Each wall is flat, endless, passes through zero and stands at right angles to its row. A trip goes straight from one point to another. Which walls does it cross, in order?
(in the rows, 128 means zero)

Walls:
(1): [120 165 159]
(2): [158 134 111]
(3): [111  93 174]
(4): [110 138 127]
(5): [106 149 101]
(6): [ 88 119  73]
(7): [101 127 100]
(8): [114 174 156]
Trips:
[ 47 160 117] to [157 109 112] -> 1, 8, 2, 4, 5, 7, 6
[106 169 135] to [ 91 108 145] -> 3, 5
[ 96 108 149] to [132 174 148] -> 6, 7, 5, 3, 2
[151 129 121] to [155  97 187] -> 3, 1, 2
[ 94 133  91] to [116 162 129] -> 8, 1

Walls:
(1): [142 122 131 133 147 144  93 138 114]
(2): [125 134  83 139 113 169 117 129 204]
(3): [129 123 156  98 159 111 117 121 145]
(4): [127 161 157 134 138 161 169 226 144]
(5): [186 111 120 160 114 149 164  77 116]
(6): [154 137 163 154 128 109 119 160 122]
(7): [145  94 111 151  90 159 185 138 160]
(8): [116 105 144 153 124 107 151  84 124]
(9): [126 179 143 153 126 128 124 132 178]
Trips:
[161 154 164 155 158 174 127  67 114] to [153 126 201  80 136 150 138 144 116] -> 4, 8, 9, 5
[119 176 121 148 149 127 134 137 141] to [146 109  99 176 105 179 103  96 144] -> 1, 5, 7, 6, 4, 8
[122  81  98 101 109 135 134  84 133] to [140 125  66 142 137 143 103 155 173] -> 8, 1, 9, 5, 4
[153 126 108 121 151  83 121 116 140] to [146  83 102 144 124 162 145 111 121] -> 6, 1, 2, 7, 3
[112  66 131  99 140 131 165 112  70] to [177 153 169 159 125  87  78 136 173] -> 1, 7, 6, 9, 5, 8, 2, 4
[ 94 114 109 120 182 119 117  76 114] to [110 161  96 157 152 152 120 133 115] -> 2, 3, 9, 8, 4
[ 80 133 116 137 126 141 190 200 187] to [125 128 140 202  89 154  87 157 102] -> 6, 1, 5
[145 127 132 112  76  70 123 140  99] to [112 126 182 173  89 107 112 148 151] -> 9, 4, 7
[132 144  28 142 187  82  53 118 156] to [163 132 121 118 103 115 134 191 105] -> 3, 6, 9, 4, 2, 7

Walls:
(1): [148 103 161 115 152  96 140 157 167 135 148  54 114 159 109 147 184 108]
(2): [ 93  48  66 103 171 189 157 121 128  88  91 136 107 110 123 176 136  97]
(3): [159 119 139 114 218 187 131 128 141 118 114 105 123 105 158 163 154 158]
(4): [ 96 104 137 141 165 161  94 109 142 122 135 105 122  84 114 112 136 116]
(5): [ 91 125  96 103 111  83  85 124  94 103  92 158 107 136 120 101 124 186]
(6): [123  88  54 127 126 150  83 144  87 156 164 117 110 126 117 175 132 115]
(7): [186 198 149  94 140 192 132 143 116 108 161 133 130 117 131 155 169 178]
Trips:
[144 122 180 116 117 131 111 184 150 142 108 122 106 144 153 169 104  67] to [151  96 146  97 141  88  93  40 139 136 202 111 145 121 150  98  94  71] -> 3, 4, 6
[107 137 151 113 134  70 142  94  79  94 110 129 147 121 107 128 144 135] to [119 105 134 124  98 171 148 177 103 102  90 140 124  90  79 127 145 120] -> 2, 4, 7, 6
[121 175 157 127 154 185  92  67 156  94 148 141 121 135  73 154 153 131] to [103 114 154 166  87 129  97  97 157 101 170  69 161 114 116 138  81 161] -> 2, 1, 3, 7
[108 125  66  79 115 150  89  94 127 132 104 137 118 134 102 123 137 179] to [144 149  87 177 112 112 117  62  86 138 151 163 126 128  76 111 134 110] -> 3, 7, 2, 4
[182 188 160 184  64 127  84 118  88 167 137 190 122 117 120 109 137 116] to [167  93 134 118 103 171  96 126 169  75 151 129 155 167 195 121 171 132] -> 5, 3, 1, 2

Walls:
(1): [132 126 127 133 109 126 162 130 123 117 128 123  80 126 132 148 118 137
 120  99 124  98 125 117  83 134 130 128  62 177  92 133  97 132 142 201
 116 147 128 187 140  94 170 116 127 117 132 129]
(2): [154 142 110 142  93 104  92  75 143  83  94  30 168 134  56 131 122 127
 154 154 113 130 146 139 125 150 157 139 147 178  95 127 167 162 153 158
 137 106  92 109 120 131 119 156 150 135 103 132]
(3): [116 120  99 103 139 170 168 104 151 129 129 120 112 109 122 123 102 147
 170 116 168 153 142 122 113 124 109 127  90 100 138 137 111 140 131 157
 128 125 114 167  62 183 168 130 137 172  84 126]
(4): [ 71  75 133  80  96 129 102 161 136 185 163 113 105 153 118 132 139 144
  78 151 130  99  88 118 130 111 131 169 145 149 118  77 118  64 175  95
 162  77 105 176 153 110 142 147 127 169 112 102]
(5): [132 156 176 139 118 125  88 127 178  88  88 117  73 146 138 141 194 155
 134  89 125 128 146  85  64 154 191 144 163  89 124 133 108  85  48  54
 124 129 141 154  98  99 166  95 129 176 141 118]
(6): [ 95 140 150 122 102 170 128 158  86 168 140 106 106 122  86 212 116 124
 133 121  99 159 120 148 185 130  68 179 112 126 175 148 133 143 149 127
 134 126 119 194 119 139 114 137 119 189 141 179]
(7): [129 129 123 132 133 101 147 143 112  97 196 132 166 124 127 113 117 121
 164 111 165 122  85  75 149 138 125 109 159 128 157 117  68 143 123 104
 138 101 174 131 104 138 134  98 117 147 120  98]
(8): [ 79 157 147 121 167 109 158 152  85  89 121 113  97 103 135 219 148 109
 107 134  82  93 119  87 144 152 152 100 131  71 153 162 109 149 107 119
 119 137 114 115 153 157 182  89 172  96  58  99]
(9): [ 83 113 138  95 139  82 139  86 103  81 177 159  91 154 103 122 121 145
 139 172 115 129 132 145 177  82 109 176 149 164  75 166  89 150 136 140
 118 161 121 161 170  96 150  76 158 134 167  97]
(10): [ 78 182 138 142  86  86 135 122  84 179 117 108 113 134  67 113 116 121
 154 136  56 149 139 168 117 150 123 146  88 165 143 177  96 112 114 148
 116 131 138 159 157 130  57 123 109 160  86 149]
(11): [105 116  58 123 115 119 108 111  90 129 173  68 122 132  73 174  83 111
 166  96  76 113 170 133 151 115 167 149 138 152 154 147 130 177 153 162
 109 112  75 154 138  99 130 141  78 143 148  72]
Trips:
[127  78 118 136 149  82 133 146 123 146 154 129 140 111  99 124 177 143
 134 183 110 124 133 152 136 202 159 116  97 150 150 138 122 178 110 147
 141 139  72 151  93  80 112 138 136  94 149 125] to [121 125 158 117 163 130 111  96 107 140 131 168 131  86 130 185 140 113
  92 132 101 140 125 139  87 127 149 160 108 104 128 194  69 112 135 157
 149 150 163 100 158 111  88 133 196 118 128 104] -> 2, 6, 11, 5
[145 130 112 182  89 126 122 234 149 131 134  67  88 152 103 113 197 185
 131  89 181 119 124 101 119 145  94 162 122 114 153  90 163 123 135 111
 124 110 139 151 146 106 108 139 118 113 153  99] to [121  98 101 135 135 124 143 149 108 130 131 136 142 156  71 105 154 187
 117  87 132 120 172  83 177 170 146 135 138 144 140 132 142 127 125 123
 102  74 127  61 114 102 132 119  86 145 143 137] -> 11, 2, 1, 6

Walls:
(1): [134 132 145 131  88 113  82 106 152 119 124 123 162 140 105 141  90 123
 134 117 140 112 111 149  95 111 128 142  76 155 115 142 182 160 105 122
 189 118 107  96 143 152 137 206 130 129 136  82]
(2): [126 149 122  93 125  83 173 180 163 161  94 159 118 164 134 119 130 114
 186 128  90 123 144 123 171  92 110 126 141 149 164 126  71 122  92 126
 110  98 201 100 140 180 180 176  59 105 198 163]
(3): [102  83 107 169 109  90 174 132 136 120  95 100 124 163  99  99  88 140
 116 117 141 171 120  94 136 115  79 103 122 153  99  84 118 109 133 172
  89 109 119 117  61 107 131 144 118 104 127 187]
(4): [147 154  88 151  62  99 114 132 115 135 115  97 133 145 137 117 139  96
 106 160 155 143 117 139 126 123  68 111 133 157  79  90 131 142 125 122
 137 117 126 150 150 111 115 176 139 166  83 109]
(5): [174 124 148 115 163  87 109 180 143 136  80 181 206 129  28  78  87 149
 148 135 130 179 150 120 130  65 112  84 160 136 137 154  95 121 155 103
 144 139  81 110 146 128  80 169 131 132 125 147]
(6): [ 89 144 171 161 119 119 152 177 171 147 108 147 124 133 141 173 176 143
 123 131 190 135 173 110 152 128 130 115 125 152  78 130 173 132  78  89
 106  92 174 121 102 131 157 137 125 125 142 135]
Trips:
[129 141 152 135 145 158 114 132  58 122 124 176 123 103 146 104 150 107
  94 145 103 161 101 116 126 132 109 131 112 118 104 114 132 134 105 143
  52 139  56  91  93 183 162 109 150 146 150 154] to [141 126 120 155  78 122 167  95 137 156 165 105  95 136 126 118 132 166
 137 146 118  97 128 168 128 143 140 103 133 128 106 125 201 118 170 120
 146 178 146 122 104  83  69 198 104 177  77 136] -> 4, 1
[107 117 118 112  67  76  82 111  90 179 158 152 160 167  90 198 158 152
 112 152  80 117 117 115 156 113 117  92 123 160 154 124 114 185 128 141
 140 133 100 200  85  83 110 166 123 105 185  98] to [154 120 113 125  94 162 125 113 151 140  91 169 143 150 170 120 119  84
 124  97 161 114 141  81  91 155 105 142 104 137 128  98 149 145  92 130
 145  74 153 134 134  95 115 108 129 135 128 131] -> 6, 5, 2
[161 111 158 147 168  97 128 118 145 138 202  70 128 121 139 140 211  94
 150 117 132 138 110 207  59 150 133 110  95 136  92 123 155 100  67  93
 146 132 102 151 146 149 110  94 144 137 103 162] to [144 162 120 101 100 103 127  90 116 157 128 162 100 133 118 144 131  98
 103 120 116  95 146 114 180 128 143 148 147  97 107 164  57 162 172 163
 154  92 151 138 233 156 137 127 111 100 107 128] -> 6, 1, 2
[147 111  97  78 119 137 103 109 110  53 149 142  96 176 196 133 176  66
  91  97 141  96 159 194 158 149 130 133 153  55 147  57  87 137 128 120
 112  69  94 113 179 121  84 108 117 101  89 136] to [127  83 153 125 150 149  93 108 130 138  83 112 150 116 103 147 160 128
 171 157 113 151 126 131 109 132 114 106 139 125 138 157 163 136  94 116
 149 139 160 164 151 158 105  98 179 156 120 124] -> 5, 4, 1, 6
[122 102 154 137 162  93 135 177 139  90 115 109 124 130  68  92 116 135
 142  88 146 138 129 129  95 121 117 123 144 126 148 150 168  76 116 114
  92 157 110 130  96 115 138 141 154 123 133 140] to [ 99 119 133 124  83  84 116 122 114 118 148 106 134 196  71 128 184 124
 112  85 117 115  60 146 150 145 106 114 141 104 176 114 135 141 134 197
 132 176 119 130 146 145  91 121 183  94 117 104] -> 1, 6, 4, 5
[124 155  87 126 147 188  98 176 121  94  99 158  71 125 115 144 171  87
  96 133 144  89 116 153 126 121 108 160 134 133 136  30 107 147  97  95
 108 138 146  98 139 137 114 121 158 117 177 105] to [ 96 110 109 182 148 107 144 134 147 116  99  97 123 121 131 114 127  75
 105 149 155 146 155  89 151  52 161 116 182 162 161 166 118 137 133 104
 122  81 153 121 141  81 175 197 142 147 146 126] -> 3, 5, 1

Walls:
(1): [133 134 124 203  68 178 126 124 131 189 198 124 113 173 108  85 144  94
  93 150 149 146 134 126 117 148 108 109 152 141 147 159  97 121 127  64
  78 103 144 116 160 169 100 116  71 117 140 125]
(2): [156  79  67 149 139 114 110 128 144 151 117 163  97 161 105 120  60 167
 153 128 123 147 128 153 154 146 126  87 134 127 127 152 121 145 159 136
 187 153 188 143 139 191 110 110 143 152 116 124]
(3): [ 60 139 130 127 147 110 125  90  73 167 141 100  88 113 124 148 163 205
  91 166  76 102  99 112 126 106 109 128 115 152 144  96 100 116 150 123
 146 142  89 159 102 143 161 137 116  97 102 152]
(4): [134 116 144 113 153 104  35 151  93 149 138 151 120  88 148 178 107 143
 172 149 104 131 136  98 177 140 105 186 144 145 122 149 120  74 144 176
 141 127 137 105  92  69 108 126 154 113 137 111]
(5): [147 111 169 100 117 146 142 119 103 134 155 157 121  93  96 137 136 113
 126 173 148  99 141 143 161  84 132 101  88  90 148  71  97 138  99 129
 122 114 153 132 100 132 113 116 167 156 111 143]
Trips:
[ 93  58 118 119 124 155 153 142  94  61 146 110  69 124 102 132 138 145
  90 116 120 133 155 140  96 148  82 145 196 175 122 138 134  96 146 148
 105 120 131 249  74 138 138 177 147 107 145  96] to [171 178 119 127 175 142 135 138 157 153 124 118 111  62  77 103  74 126
 162 137 149 122 105 129 137 171 104  73 135 152 128 136 170 125 137 102
 131 138 144  95 150 157 150  95  55 103 107 152] -> 2, 1, 4, 3
[158 128  88 134 151 125 137 118 138  98 201  90 104 150 206 108 136 130
  94 144 118  77 158  44 164 159 127 134 182 112 151 154  87 132 153 160
 158 151 146 168 146 137  43 179 155 105 123 181] to [107 148 132 158  84 142 173 108  90 161 128 144  95 168 138 114  93 142
 178 150 117 109 117 148  68 169 104 199 168 141 113 125 108 126 142 146
 160 110 200 154  77 143 142 160 140 185  95 136] -> none
[ 74  64 133  83 134 160 117 155 130 175 116 116 101 132 124 142 117  90
 174 138  77 128 110  80  83 149 107 142 173  97 136 139 135  72 145  91
  94 150 123 139 100 159 155 122 130 110 128  91] to [179 178 122  98 115 125 144 132 111  78  92 138 121 198 180 140  84 106
 164 127  76 153  68 120 141  65 167 145  99 193  89 135 103  89 136 145
  63 128 122 143 158  98 140 141 147 120 160 180] -> 1, 3
[149 142 137 113 143 129 159 143 136 120  91  80  84  85 171 150 124 117
 174  95 152 182 145  76 135 127 180 111 168 216 126 128 127 148 106 137
 106 139 167 123 122 169 138 140 131 146 116  81] to [121 119 132 133 140  57 109 107 100 124 140 133 151 178 145 142 156 105
 123 136 148 174 128 130  92 131 133 123 162  35 117 163 121 149 154  87
 104 157  86 153 173 116  99 134 142 138 120  58] -> 4, 1, 2
[101  93 101 140 164 104 130 116 192 133 162 168 101 110 174  87 162 151
  80 103 146  98 150 182 141  95 169 143 132 133  80 182 124 137 186 166
 123 102 140 142  92  92 124 117 154 155 190 170] to [ 79 136  60 155  96 171 124 151 141 178 141 122 146 110 136 144 153 129
 160 156 123 114  82 161 140 161 121 161 130 118 130 126 130 125 134 150
 149 124 100 128 108 175 146 136 150 114 133 153] -> 3, 1
[176 151 123  86 154 169 138  96 135 108 115 124 156 166 111 158 138 155
 118 215 129 124 125 141 116 171 141 119  96 105 102 154 176 116 141 139
  62  78 121 145 112 121 142 150 115  69  88 114] to [112 118 195 202 124 151 159 101  89 167 122 107 208 138  95 119 128 113
 153 133 152 155 136 103 118 154 135 137 161  86 103  75 201 142 116 144
 155 149 122 116 183 111  96 122 160 113  80 186] -> 3, 1

Walls:
(1): [116 199 148 148  94 152 119 118 115 140 124  93  96 147 158 148 125 114
 118 163 119 152  83 144 113 119 167  85  93 170 120 106 150 156 169 139
 135 157 115 113 151 117 163 118 171 119 156 158]
(2): [160 165 140 130 135 115 155 167 140 170  63 117 100 140 121 179 176  96
 149  85 134 111 125  98  94 112 121 100 123 102 126  92  95 101 119 123
 120  65 140 143  86 134 165 180 175 168 116 162]
(3): [ 92 142  90 148 169 113 105 168 160 115 134 155 128 183 145  71 157 117
  84 113 124 111 143 106 147 152 131 170 176  91 109 111 102 113 126 117
 135 127 154 115 158 121 112 138 147 121 143 138]
(4): [ 77 110 133 176 175 126 121 119 144 161  95 172 121 133 124 115 139 127
  85 101  52  72 146 129 115 141 142 132 121 141 131 138 152 136 141 115
 164 136  62 141 153 109 175 103 176 126 182 126]
(5): [109 110 145 191  89 148  83 223 186 101 184 144 139 165 111 118  77 124
 163  87 132 127 162 106  81 189 131  92 119 135 160 116 140 185 202 132
 174  69 102 173  97 156 195 125 136 162 113 122]
(6): [132 188 165 131 108 148 154 137 107  92  62 144 126 122 184 121 111 104
 133  94 160 143  71 135 122 115 193 174 193 125 143  90 119 110 178 134
  81  85 123 136  86 119 143 136 138 118 108 100]
(7): [167 101  64 179 105 149 124  88 157 165 126 110 163 162 127 110 144  79
  88 164  90 118 129 140 143 144 107 141 125 121 128 101  95 151 139  99
 114 153 128 125 158  55 133 119 138  99 182 150]
(8): [141 139 136 128 102 130 116 146 165 134 160 114 109 161 127 114 114 118
 133 139 114 138 112 144 183 116  78 135 196 144 103 121  98  98 112 103
 143 130 110 155 130 143 103 169 186 129 133  91]
Trips:
[106 147 155  78 154 190 111  95  82  80 112 132 156 142 129 106 166 111
 161  46 105 125 111  94 151 138 111 151 134 127 114  35 175 142 116 102
 130 126 166 142 119 118 100 199 143  88 144 103] to [125 152 164 115  90 135 121 141  83  91 142  86 108 133 104 101 120 158
 145 102 120 157 106  75 110 200 127 161 161 119 119  67 147 100  51 105
 126 132 137 115 192 130 112 132  94 144  77  95] -> 2
[143 111 174 106  66  73  80  81 102 136 114 146 155 110 135 187 189 135
 131 127 110 182 141 131  84 117 163 122 154 137 125  90 110 154 150 130
 162 160 166 150  87 110 152 155 100 135 174 136] to [141 144 161 116 136 103 184 102 142 101 133 113 125 113 108  94 152 118
 119 119 107 124 145 129 132 115 129 131 153 119 116 172 129 119 132 175
 125  95  61 153 138 175  90  82 111 190 144 114] -> 7, 1, 4, 2, 8
[106 144 122 164  96 133 159  90 127  89 159 131 120 148  94 139  86 143
 177 163 137 115 140 122 126 101 103 122 121 147 138  96 102 175 121 101
 153 161 127 114 123 225 104  79 171 105 178 142] to [110 131 121 117 141 176 112 129 141 180 133 113 152 140 150 164 136 111
 132  84 111 174 132 182 130 153 129 110  93 122 118  99 144 135  87 176
 147 147 109 143 127 142 184 150 146 132 124 129] -> 4, 2, 8
[125 135 161 159 124 101  90  80 199 131  94 113 144  98 128  75 122 147
 159 153 123 202 111  96 166 131 109 135 126 149 113 140 100 166 149 118
  92 165 101  88 105 117 176 146 124 170 129  54] to [149 176 145 161 166 154 117  98 106 189 166 197 112 178 149 142 114 103
 130 157 118  70  97 133 119 105 134 161 167 124  74 142  83  91 151 139
 222 118 187 115 111 113 123 140 144 176 134  91] -> 4, 3, 5, 2

Walls:
(1): [151 133 125  80 153 151 124 106  91  82 109  82 123 142  91 140 119 109
 103 134 123 130 143 157 185  87 133  84 133 142 131 133 126 130  90 131
 108 103 139 184 124  94 107 130 146 161 148 185]
(2): [151 146  80 113 135 133  74 186 152 156 135 154  82 109 144 146 116 169
 177  89 152 119 123 169  94 145 140 132 102  93 123  60  94 113 119 152
 122 111 170 163 122 100 164 162 128 107 128  98]
(3): [107 135 120 118 141  84 144  76 143 122 111 110 132 193 102 218 131 161
 116 103 159 137 133  95 113 142 130  85  96 159 149 113 111 122 187 136
 107 118 132 146 156 145 136 120 126 119 144 126]
(4): [ 90  93 118 119 145 132  77  76 127  64 179  87 158 123  97 103 129  86
 111  86 153 178 113 133 140 141  97 137  81 117 143 169 140 146 120 177
 149 127 100 183 157 150 138 154 136 150 106 143]
(5): [ 80 104 108 194 163  92 169  57 109  98 143 129 139 100 139 142 161 116
 150 146 133 140 126  89 101 179 101 140  84 115 138 132  74 122 165 110
 142  85  75 155 141 125 104 106  95 147 138 142]
(6): [110 147 124 131  92 169 102 150 131 150 141 109  94 129  99 111 116 138
 180 107 120 155 197 120 150  83 121 158 129 113 103 165 140 148 177 106
 192 129 176 118 109 118 144 122 101 156 146 107]
(7): [139  89  78 131 142  78 123 142  98 102 141 157  85 155  96 126 144 153
 194 145 147  76  57 143  93 132 132 106 126 134 112 119 119  77 154 149
 136 135  84  82 146 145 132 132 143 154 186 120]
(8): [116 175 149 165 185  64 139 137 112 181 107 125 105 105 131  91 109  79
 138 128 124 124 105 108 144 137  94 125 123 177 130  93 171  77 111 145
 109 124 128 124 124 137  89 127  69 162 148 162]
(9): [148 134 150 146 156 124 174 162 109  97 148 128 174 133  80 161 152 117
 129 123 150  92 142  91 133  94 168 118 188 123 119 113 111  68 139 170
 104 152 142 136  98 181 147  93 213 107 156 178]
Trips:
[139 142 101 136 163 116 153 120 131 141 132 109 107 145 172  92 129  90
 133 146  90  97  90  81 155 110 133 137 115  58 122 171 155  83 144 178
 145 138  80  62  98 175 156 108 117 119 123  89] to [170 119 142  79 120 116  63 171  80 111 118 130  84 131 118  84 126 193
 163 163  69 130 216 126  77 130  89 172  74 133 162 144  90 107 180 124
 125  72 134  45 150  74 123 195  78 138 145  96] -> 6, 9, 2, 8, 5
[135 160 130 136 145 155 103 115  96 181  82  68 136 165 164 119 133 111
 122 103 171 123 167 111  51 123 119 156 148 138  96 104 178  50 127 127
 136 168 131 162 158  82 105 129 109  85  83 121] to [115 135 168 121 188 148 133 109 156 140 134 205  91  70  82 156 127 124
 132 141 114 133 126  94 125 149 116 160  62 145 142 132 107 151 195 204
  81 191 176 130 141  56 146 122 131  84 120 166] -> 9, 6, 5, 4
[208 143 149 144  95 115 140  89 131  93  60 153 124  73 128 110  98 115
 151  81 104 144 116 194 125 154 119 171 100 107 143 112 176 137 151  68
 126 205 132 160  91 125  96 152 142 136  99 153] to [ 95 203 120 156 150 149 123 143  75 138 142 139 122 104 140 168 118 167
 141 168 133 163  99 144 127 125 113 138  95 115  96 151 117  84 152 144
 114 166  72 190  68  67 137  87 103 119 134  89] -> 6, 1, 5, 7

Walls:
(1): [170 125 136 118 134  78 125 137 102 113 101 148  87  67 112  95 123 105
 135 130 144 133  75 120 104 175  81 152 106  89 145 128  88 179 142  78
 135 122 123 173 137 126 156 129  82 113 168 142]
(2): [ 80 117 115 113 138 161 123 138 183 160 104 161 137 130 136 187 145 117
 137 103 149 174 128 134 157  92 182 125 139  84 129 111  86 142  85 101
 153  61 141 176 188 131  98 157 101 141 131  90]
(3): [135  92 135 176 101 135 176 116 137  85 100 121 139 106  96 184 149 179
 138 125  89 110 168 156 142 144  80 129 122 184 134 145  85 172 153 191
 134 141 144 148 138 138 112  68 110 141  87 134]
(4): [127 158 140  95 151 165 130  96  64 100  75 114 169 102 120 178 111 170
 152 125 109 184 123 123 163 108 106 108 135 115 158  98 142 194 127 123
 174 144 139 116  85 100 115 136 144 122 143 117]
(5): [102 146 175 112 163 153  99 146  66 142 126 120  99 111  72 129 118 126
  95 125 109  46 126 146 159  77  37 138 140 116 110 128  65 137  94  99
 116 132 145 108  74 190 107 161 123 122 131 137]
(6): [157 136 105 137 157 116 141 145 127 141  68 119 120 107 116 116 144 123
  62 126 130 130 122 120 158 120 111 136 135  97 111 125  86 110 113  75
 134 166 136  48 144 105  93  52 103 167  91 124]
(7): [167 119  99 139 124 105 158 179 125 173 152 135 183 136 168 138 161  74
 131 137  85 143  81  73  79 126 107 172 151 127 153 135 123 140 157 144
 137 116 104 117 130 126 131 172  94  86  92  94]
(8): [109  78 108 128 155 121  95 120 183 157 190 132  94  87 172 131 163  83
 106  89 133 123  81 135 101 136 172 187 131  65  90 108 125 145  91 126
 170 142  97  86 126  98 128 103 116 147 145 135]
Trips:
[118 165 128 134 154 127 109  76 202  78 100 103 129 111 109 113  83 136
 127 105 171 139  88  89 122 144 104 161 136 113 141 114 114  76 131  93
  70  65 122 119 167 124 157 140 125  98 111 129] to [128 183  80 118  93 160 153 116  96 151 156 177 130 156 143 163 115 134
 121  97  83 101  99 158 115 150 153 137 110 132 118 120 125  86  65 123
 124 123 150  78 161 145 159  98 123 104 116 121] -> 8, 1, 7
[106 118 133 138  97 160 149 106 166 149  89 102 116 120 169 166 123  85
 105 127 118 133 158 169 150 117 137 145 134  80 139 143 107 132  96 144
  83  87 128 147 155 129  56 168 133 152 146 132] to [205 154 111 145 153  97  77 158 164 120  68 128 173 142  65  88 128 152
 113 188 156 148 114 101 177  80 159  97  94 117 118  56 194 166 127 104
  83 153 128 134  85 105 122 112 135 135 150 163] -> 3, 4, 5, 8, 1, 2
[ 99 138 155 165 167 142 111 130 119  93 147 165 104 115 137  78 116 117
 146 106 126 127 121 138 110 127  82 170 180 147 139  99 170 128 112 106
 169 172 141 111 103  99 152 101 148  92 100 153] to [179 123 148  84  96  83  80 159  64 104 140 111  61 116 176  93 159 122
 172  71 193 135 116 107 135 109 142 131 132 159  86  86 154 181 109 125
 136 150 111 123  90  78 130 162 104 127 124 129] -> 6, 7, 5

Walls:
(1): [137  94 128 160 131  92 113 102 111 139  85 169  87  99 109  85  93 135
 133  97 122  96 163  92  94  72 130  79 116 155 164  89 110 163 164 192
 108 109 149 174 102  74 162 138 127  61 159 121]
(2): [119 145 177 170 172 142  88 132 140  66 110 114  56 151 212 158 116 176
 137 140 161 156 145 135 143 117 121 155 109  64 130 148 160 157 134 160
 101 131 114 180 165 109 126 109 163 184 149 176]
(3): [ 84 121 131  71 117 134 135  84  99 121  82 124 107 116 109 127  91 175
 123 142 103 121  97 117 131 160 132 118 121 114  67  92 144 112 146 154
 125 137 161 169 135 166 158 162 129 138 131 143]
(4): [139  35 125  99 108 156 124  81 131 149 148 101 143 158 160 101  84 164
 140  86 172 130 160 125 131 130 156 167 143 149 105  63 106  78 179 161
 122 164 125  85  93 133  96 117  64 132 157 138]
(5): [101 155 111 149 135 149 111 152 122  98 122 167 106 158 169 127 113  77
 160 173 133 146 107 147 119 122  65 148 182 173 128 145 105  82 174  78
 175 149 118 140 115  99 115  90 182 149 161 176]
(6): [156  99 115 118 151 116 104   7 161 128 155 105 156 141 116 112 152 127
 179  95 129 148  94 133 166 153 136 157 111 151 130 140 124 119 115 111
  97 139 109  99  97 143 152  97  76 139 115 165]
(7): [140 184 120 112 104 148 130 140  95 135 181 122 123 160 159  97  99 155
 102 154 154 108 137 166 128 114 161 129 142  88  99 122  83 161 186 121
  79 132 134  82 104 136 125  99 140 132 145  63]
(8): [125 158  77 159 186 155 173 174 120 131  96 144  68 178 103 168  75 149
 143 118 153 135 129  94 109 133 117 132  93 180  84  90 154 121 112 103
  90 125 171 126 112 129 124 131 106 151 130 105]
(9): [198 157 133 147 125 114 113 139 118 111  78 166 119  58 141 158 181 135
 137 114  98  57 161 161 132 109 158  85 124 105 115 137 118 121 124 156
 182 141 112 103 133 101  94 140 114 154 123  98]
(10): [127 136 114 107  80 131 189 117  64 125 160 116 139  92 162 160  93 149
  87 123 134 147 154 100 128 145 128 140 123 152 103 151 139 110 164  88
 101 141 118 135 112 177 140 106 166 124 102 142]
(11): [134 163 159 104  97  95 182 137 113 111  94 170 147  97 104  99 198 144
  83 119 142 110  96 101  98 142 129 125  98 123 189 124 157 119 141 160
 128 149 146 123 102 141 129 138 126 162 138 101]
(12): [116 122  75 109 132 130 128 133 174 101 156 164 187  99 128 162  85 150
 110  93 118 136 110 112 171  99 121 143 170 115 123 127 127 165  99 115
 100 153 103 147  90 106 114 130  89  98  92 166]
Trips:
[ 93 161 165 127 114 131 182  48 145 116 136 124 140 119  98 134 135 114
 111  86 152 112 130 109 119 169  95 135 133 113  83  73 110 122 166 121
 130 124 156  97 114  77 166 159 136 100 184 111] to [ 95 112 144 173 171 155  99  79 123 134 103 110 108 106  74 125 148 175
 153 114 169 106  64 130 108 139 126 109  99  96 114 151 173  82 184 111
 174 150 189  63 100  72  99 119 100  91 139 131] -> 10, 9, 7, 5
[148 166 142  88 143  93 113 124 149 186  87 152 129 110 146 170 167 103
 111  97  93  87 123 112 107 150 157 122 170 160  58 152 163 109 181 107
 157 169  76 134 107 114 160 123 173  72 128 110] to [ 88  90 162 123 164 117 106 171 114 141  93  83 149 118  94 110  86  88
 137 138 105 171 135  81 137 130 131 133 120 121 201 140 172 120 137 114
 142 166 169 120 135 129 145  77 144 152 121 105] -> 9, 3, 10, 8, 2
